Every row gives one point. Any point is a mix of the corners, with weights that add up to 1. It lies inside the corners' shape when no weight is negative. Is each point inside? If not, which corners have a negative weight?

Corners:
(1): [-42 -26]
(2): [60 74]
(3): [ 49 -15]
Points:
[-16  -3] => inside
[-23 -37] => outside (2)
[70 44] => outside (1)
[-13 -32] => outside (2)
[ 46 -12] => inside
[ -7 -18] => inside
[-8 15] => outside (3)
[55 66] => inside
[ -4 -18] => inside

Corners:
(1): [-25 -18 -17   3   1  21]
(2): [-10   3  -4 -14 -14 -31]
(3): [-11  10  20 -18   1  -7]
(4): [ -8 -29  -9 -13 -31  22]
(5): [-21 -25  15   5 -31 -12]
(6): [ 95 -10  -8  -4  74  24]
(7): [ -4   9  -7   8 -22  20]
Points:
[  3  -8  11  -8  12 -11] => outside (4, 7)
[-25  -8   1  -7 -28  -8] => outside (6)
[-24 -19  -7  -2 -32   2] => outside (3, 6)
[  3 -12   2  -3   7  13] => outside (2)
[22  3 -2 -6  3 14] => outside (1, 5)

Corners:
(1): [ 14 -87  18 -24 -17 -18   6   4  35 -37  30]
(2): [ 33 -25  42  27 -14 -26  44   6  21 -34  15]
(3): [ 32  12  45  45 -32  27 -12  51  45  12 -23]
(4): [ 12 -11  28   6 -50   7   7  20  -6  19   0]
(5): [  1  42 -55 -14  -8  35 -30   6 -55   9 -30]
(6): [  3  10 -28  15 -22  30 -18 -26 -38   0 -57]
(7): [ 10 -36  45  -2 -30  -8  32 -18  -5 -95  28]
(8): [-50   1 -15  -4 -12 -57  -7 -33 -49 -73  32]
(9): [-15  34  17  50 -31  34  -2   7  14  13  18]
(10): [  5  44 -26 -28 -20  19 -50 -29 -31  31 -36]
(11): [-60  23 -31 -32  -3 -10  11   4 -12 -18 -12]
(12): [-42  13  18 -43  39   5 -24   6 -40  20 -28]
Points:
[ -2   8  -3   9 -18  13 -11  -2 -15  -6 -25] => inside
[-12  28   2 -15  -1  19 -19  30   5  46 -20] => outside (6, 7, 8)
[  3   5   0  -1 -15  15  -5   3 -14  -1 -15] => outside (8)
[-15   2  -3 -13  -6  -1  -6 -15 -23 -23  -2] => outside (3, 4)
[ 31 -25  31  35 -42   7  13  10   9 -35   7] => outside (10, 11, 12)
[  1 -13  21   8 -15  16   5  16   8  -7  -6] => outside (8, 10)
[ -2  15   0   2 -16  11  -9  -7 -26  -8 -29] => outside (1, 9)
[-21 -10  -6 -13  -5 -20   5 -17 -18 -40   9] => outside (3, 4)
[-10  14   9   1 -10   6  -9   1 -18  -5 -16] => outside (1)

Corners:
(1): [-93 -71 -27  46 -14  11 -57  52 -79  21  58  55   2   9 -73 -30 -35   4]
(2): [-13  11  13  34   2 -51 -33 -52 -57 -44  19  46   5 -42 -32   3   7 -41]
(3): [ 46  52 -57 -51 -49 -67 -65  51  57  64  46   7 -42 -46  39   9 -19  -7]
(4): [  1  14 -29  14   0 -27  22 -38  23 -53  66 -27 -57  31 -85  -2 -39  69]
(5): [ 15  72 -38  22  26  -9 -76 -13  47 -26 -58  81  16 -51  60 -67   6  35]
(6): [ 87 -26 -78  74  24  45  28 -15  41  73  52 -76  77  11  36 -61 -19 -40]
(7): [  9   1   0  -9  11 -57  36  18  33   8 -20 -16  72  -7 -63 -47 -92   0]
(8): [-78 -67 -44 -44 -10   4   4 -32 -45 -44  -9  41  -2  40   8  57 -43   5]
(9): [-91 -62  25   8  12 -14 -68 -24 -17  -2 -10 -46 -19  55  12 -18  37 -17]
(10): [  1   6  30  36  28  -5 -36  76  17 -71  78 -14 -61  31  61   5  51  24]
(11): [  7  27 -16 -33  -4 -37  39 -53 -14 -11 -56  25 -13 -32  68 -64 -14  41]
(12): [ 49 -57  10  95   7  93  44  -1 -45  16  32 -13 -53  -8 -93  27  62   0]
(13): [ 60  22 -12  47  38 -32 -58 -60  -9  -5  -9 -72 -16  61  85  16 -14  38]
(14): [-14  60 -60 -84 -30  78 -18  49 -37   6 -12  29  76  40 -37  17  -5  54]
(15): [ 52 -78   3 -61  -8 -22 -57 -34  28   8 -37   4  20 -43  56 -67 -25 -29]
(16): [ 35  36  20 -66 -26  61 -41  41   1  84 -11 -75 -52  -3  48   7 -81 -24]
(17): [ 74  25 -24 -45  20  22 -27  -4 -15 -24 -43  28 -29  25  69 -83  26 -47]
(18): [-10   3 -67  -8  66  62  18  30 -91 -56  15 -41 -14  40  -5  16   7  36]
(19): [ 50 -41 -53 -63  59 -51  36 -50  50  52  64  42 -30 -15  -1 -39 -46   1]
Points:
[ 13   2 -27  -5   8  13 -27   7 -16   2   4   9 -12  -3  28  -9   6   4] => outside (4, 7)
[ 17  -7 -26  -6  16 -16  -3 -19   1   7  21  12  -4  -7   8 -25 -16   0] => inside
[ 13 -21 -24  -4  16  23  10   7 -17  -1  23 -15   2  13  -3 -26 -10  -8] => outside (3, 5, 13)
[  2  -1 -15   8 -28  -1  -3   0 -19   5  11  -9   5  -4  -8  15 -38  13] => outside (5, 9, 17, 18, 19)
[-20 -32 -37  23  20 -36 -33 -27 -12 -18  28  24  -7   5  22 -37  -3  -1] => outside (7, 12, 14, 16)
[  5 -23 -19 -31  -9   1  -4  -1   3  15  12  -6 -13  20   8  -2 -29   2] => outside (2, 5, 18)
[ 20 -19  -9  28   9  28   3  -6 -24   2  14  -8 -24   2 -21  -3  12   5] => inside

Corners:
(1): [-15  10 -31  31  52  53 -30  -5  28  27   8   6  74 -44   4  39 -45 -34
 -48  56]
(2): [  3 -16  46  68  50 -54  73 -26 -33 -58  -2  45  77 -24  35  69 -43  13
 -25   6]
(3): [ -6  29  59  20 -23 -67  95  29  -6 -12  -7   5  38 -27 -25  44  38  52
 -37 -29]
(4): [-65  -7  24  24  33 -43 -61  38  32 -39   3  27  -6 -37  42  25  60   0
  60  25]
(5): [-21 -21   4 -34  18 -33 -39  33  13  12  22 -45  27 -42 -39  74  -3  76
  33 -32]
(6): [ 19  47 -27  21 -36 -61  21   7  -6  14 -39   7   9 -19 -14 -26   5  35
  21 -57]
(7): [-24   1  37 -38  44   8  15  76 -33 -51  16 -18   1 -55 -34  26  36  67
  56  17]
(8): [ 39  14  44  15  -6  21 -20  50  26  29 -45 -53  25  -2 -20  17  -1   8
   7   2]
(9): [  6  17  21 -49  22   0 -27 -32 -22   5   6 -18 -34 -13  18  69 -28  11
  25  52]
(10): [ 25  34   3  11  -7 -62  30  16  -1  -1  17   0  25  18  34  30  20  55
  29 -41]
(11): [ 48 -25  39  13 -62 -24  19  -3  25  28 -13  14  51  10  -2   9  13 -10
  -6 -48]
(12): [  5 -28 -25 -11  32   4   5  42   0  -9 -21  44  -7 -39   2  18 -56  38
 -30   4]
(13): [ 46   3  44  40  15  16 -26  45  15  26  -6  -4  50  -9 -29  16   7  44
 -30 -41]
(14): [ 24   3 -50 -53 -42 -60 -15 -23  52   3 -18  24  20  10 -32  26 -18  25
 -10 -31]
(15): [-15 -18  12 -59 -58  74 -57  15 -73 -21  14  17   1  18  -6  33 -39   1
  27  57]
(16): [-13 -48 -26 -16 -57  41 -49   9  29  -7  23   9  53 -25   9 -24 -19  51
 -18  41]
(17): [-52  11 -13 -50  27  61 -37  49 -23  11 -28  33  73   9 -10 -27  61  50
  -8  57]
(18): [-33 -42 -48  -4 -11  27 -63 -21   7 -44 -15  26 -15  17  19  16  21   8
  31  27]
(19): [-13 -42 -17  21  12 -80 -14 -32   6 -48  15   8  15  29  66  -8 -52 -21
 -27 -62]
(20): [ 34  58  -8 -79 -32  61 -52   3 -30  -8 -39 -14 -43 -24  36  64  -4  24
  41  45]
(21): [ 64  -7  30   2 -20 -23  -7  41 -37  29 -35 -46  10  12 -22   7  27  -8
 -21  -6]
Points:
[ -7  -2  -2 -18 -11 -11 -13   5   0 -21  -8  10   7 -10  12  24  -2  28
  19   2] => outside (1, 13, 21)
[  1  -4   4 -11  -4  -6 -12  14  -2  -9 -10  -1  14 -11   3  23  -2  19
  10   8] => outside (13)
[  3  -6   3 -11   2  -2 -19  12  -2  -5  -5   8  14 -10   2  25 -11  23
   0   5] => inside
[ 27 -19  12 -23 -32  -8   4  -1 -15 -20  -3  -1   1   3  10  31 -33  15
  -4   3] => outside (1, 4, 5, 6, 13, 17)
[ 10   4   9 -13  -6 -13 -19   0   0   0  -7   0  23   6   7  40   2   8
   3   1] => outside (6, 7, 12, 16)

Corners:
(1): [ -3  11  -9  -3   3  -5  20   9  20  -1 -11  -4  19  -3 -25  10  -2  -5
  -3  -5]
(2): [-14  17 -16 -13 -12  -4  13  -3  18 -44   0 -17  24 -22  27  22   9  -8
   7 -20]
(3): [ 18   2 -15  -5   0  -6  18 -28  19  13   3   6   8   7 -19  13   2  -3
  31  16]
(4): [ -3   9 -18   9 -11  -3  16 -19  35  16  -1  13  11   2  13  13  12  22
  -9 -13]
(5): [ 20   6   3  17 -29 -11  -4  -1  28   4   3 -13 -11 -25  19 -11 -20 -21
 -20  10]
(6): [-15   3 -11  -8   5  16  17  33  13  -4  16 -20  26  28  22  21   1  22
  34 -29]
(7): [  6 -28  10  10 -28   4   5 -14   2  -2  -1   7  14  45 -15  20 -17  14
  -2  67]
(8): [ -1  16 -11  -2  -6   8 -11  17 -14 -27  -2 -15 -18 -19 -22 -23  54  -7
  -6 -35]
(9): [ 10   1   6 -32  -6 -22   0  -8   1  -9  -2 -10   1  -5   9 -17 -11 -17
 -22   6]
(10): [ 21  22  70  11   1  -5  -5  18   3 -40  -2 -10  13  -5 -22 -29  -5 -29
 -33 -20]
(11): [ -4 -43  -1  38  -1   5  -2   7   9  12  11  86   5  95 -19   7  16 -21
   3  -7]
(12): [-19  12 -18 -55  -4  10  18   3  15   5  34 -22  18 -22   1  33  -6   8
   5  -9]
(13): [  9  12 -13 -10  -1 -18  47 -17  23  18 -17  12  -5  -7   2  19  25 -18
 -11  -3]
(14): [ -3  -9 -20  -9  -6  19  18   6  -9 -52 -12 -24 -28  -4   0  -6  35  67
   8 -25]
(15): [  2 -25  35   7 -25 -33 -29   8  -6 -11   8  -4 -34  22   0 -27  -3 -15
   1 -28]
(16): [ 14   0 -10  -3  -2  -7  17  -6  16 -12  17 -15  18 -11 -12   9  24  -2
 -12  -7]
(17): [ 35 -11  -8  14 -54  -2 -14   5 -11  -2 -13  30   9  24 -47  -2  34 -21
   4  -9]
(18): [-12 -23   3   3 -11  14 -10  35 -47  -8  21 -19   8 -24   8 -23   8  75
 -14  12]
(19): [  7 -13 -12 -16   2  -4   1  -1   9   7  -6  -3   5   0  14  24  10  -9
   4   1]
(20): [ -3 -33  -7  13 -46   1  -5 -17  15  12   6   1   5  -6   9 -18  -3  -7
  -7   9]
(21): [  5  -1  40  20 -23   2 -21  14 -55 -16  22 -18  -4 -23 -10 -36 -15   0
 -32 -14]
Points:
[  6   1   1   6 -13  -3   4   4   9   0   3   7   6   3  -8   0  13 -10
  -4 -15] => outside (7, 9, 14)
[  3  -5  -2  -2 -11  -2   3   4   3  -8   4  -4   2  -4  -2  -4   8  -3
  -3 -10] => outside (4, 7)
[ -2  -6  -6  -1 -10   6  10   4   2  -9   2  -1  10   6  -4   3  13  10
  -4  -4] => outside (3, 5, 15)
[  5  -2   3  -1 -12  -5   4   0   6  -9   1  -2   4  -3  -5  -1   6  -3
  -8  -3] => outside (6)
[ -5   2  -3  -7  -1  -1  11   9  17  -6   3  -8   5   0  15   4   4   6
   3 -15] => outside (7, 16, 17, 21)
[ 3 -4 -7 -4 -9 -1  9  3 10 -6  1  0  6  6 -1  8 11  3  3 -6] => outside (21)
[  8  -8   5   6 -14  -9  -1   4  11  -1  -5   5   5  13   1  -3   0 -17
  -1   4] => outside (4, 12, 14, 16, 21)
